Each row is a point. Each table stands for the endless flat space through its points: a line for two points, a plane for three, and so on. The two share one point or none. Which?
(in the rows, 128 means zero)

First:
[[142 155 130]
 [150 131 162]]
Second (2 x 3):
[[143 137 138]
 [129 129 126]]
They share: no point

First (4 x 6):
[[ 95 160 126 114 145 139]
 [ 97 162 122 104 108 122]
 [117 150 130  84 162 136]
 [ 83 167 126 121 112 128]]
Second (2 x 6):
[[101 148 124  89 136 139]
 [ 96 153 131  96 133 139]]
They share: no point

First (3 x 9):
[[ 99 137 127 150 124  98 102  92 119]
 [ 97 129 145 140 132  80 110  78 101]
 [ 85 111 166 131 117  95 125  96  89]]
Second:
[[ 97 150  94 174 152 150  54 129 143]
 [123 141 118 178 138 113  98  99 114]
 [117 140 118 170 128 104 106  93 117]]
They share: no point

First:
[[134 123  71  31 174 147  88 148 203  85 135  58]
 [111 139  67  49 127 185  86 114 188 104  98  82]
 [ 98 128  83  52 188 103  86 143 168 130 109 104]
 [123  77  67  52 142 141  43  80 147  98  68 124]
 [ 94  92  54  34  92 183  58  69 151 109  67 101]
 [148 117 105  98 199 151 105 158 198  67 123  78]
 [ 87 123 122 110 148 195 141 142 170  85  90  75]]
Second (2 x 12):
[[ 61  84  84 136 154 165  93 131 136 124 113 102]
 [ 97 108  96  96 130 161 105 111 164 108  81 102]]
They share: [ 88 102  93 106 136 162 102 116 157 112  89 102]

First:
[[125 170 149 155 139 169 159 169 118 111  98 145 135 155 114 110 118 126]
 [149 158 125 131 119 157 119 165  98  71 126 185 143 135 102 102 110 158]]
Second:
[[117 146 139 127 135 180 145 183 111 123  90 171 152 157 104  90 132 129]
 [131 164 127 127 143 162 145 193 113 137  82 183 140 171  96  80 124 137]
 [155 188 102 166 136 131 175 158  85  80 133 150 156 166 120 111 112 159]
 [101 127 160 129 122 213 125 179 120 112  97 170 148 137  94 106 132 113]]
They share: no point

First:
[[ 90 170 144 151 168  82 101 147 135 173 121 134 142 112 106 171 140 163
  145 146 174  78 178 142]
 [111 165 144 197 180  62 111 128 145 171 135 151 159  93 107 176 142 135
  130 136 140  84 123 126]
 [ 62 134 140 215 176  58 125  87 151 157 153 178 166  72  70 179 172 115
  113 126 150 154 102 102]
 [100 144 167 177 199  66  86 114 182 184 125 123 183  48  79 144 111 107
  166 138 135  52 126 107]
 [ 41 137  89 203 149 118 128  87 130 136 165 154 166 147 118 173 151 145
  107 108 165 130 153 123]
 [ 74 117 112 172 165 122 115  97 195 163 113  91 198  51  95 125  71  70
  157 119 131  49 120  93]
 [ 85 162 207 152 206  26  76 135 154 194 127 163 144  54  47 171 174 158
  163 163 176 107 161 124]]
Second:
[[ 97 140 110 147 158  99 126 145 149 158 110 131 153 100 103 158 119 136
  143 146 158  92 161 121]
 [ 61 164 150 175 158 103 138 113 177 182 134 151 133  72  91 158 155 140
  107 130 138  92 129 105]]
They share: [ 88 146 120 154 158 100 129 137 156 164 116 136 148  93 100 158 128 137
 134 142 153  92 153 117]
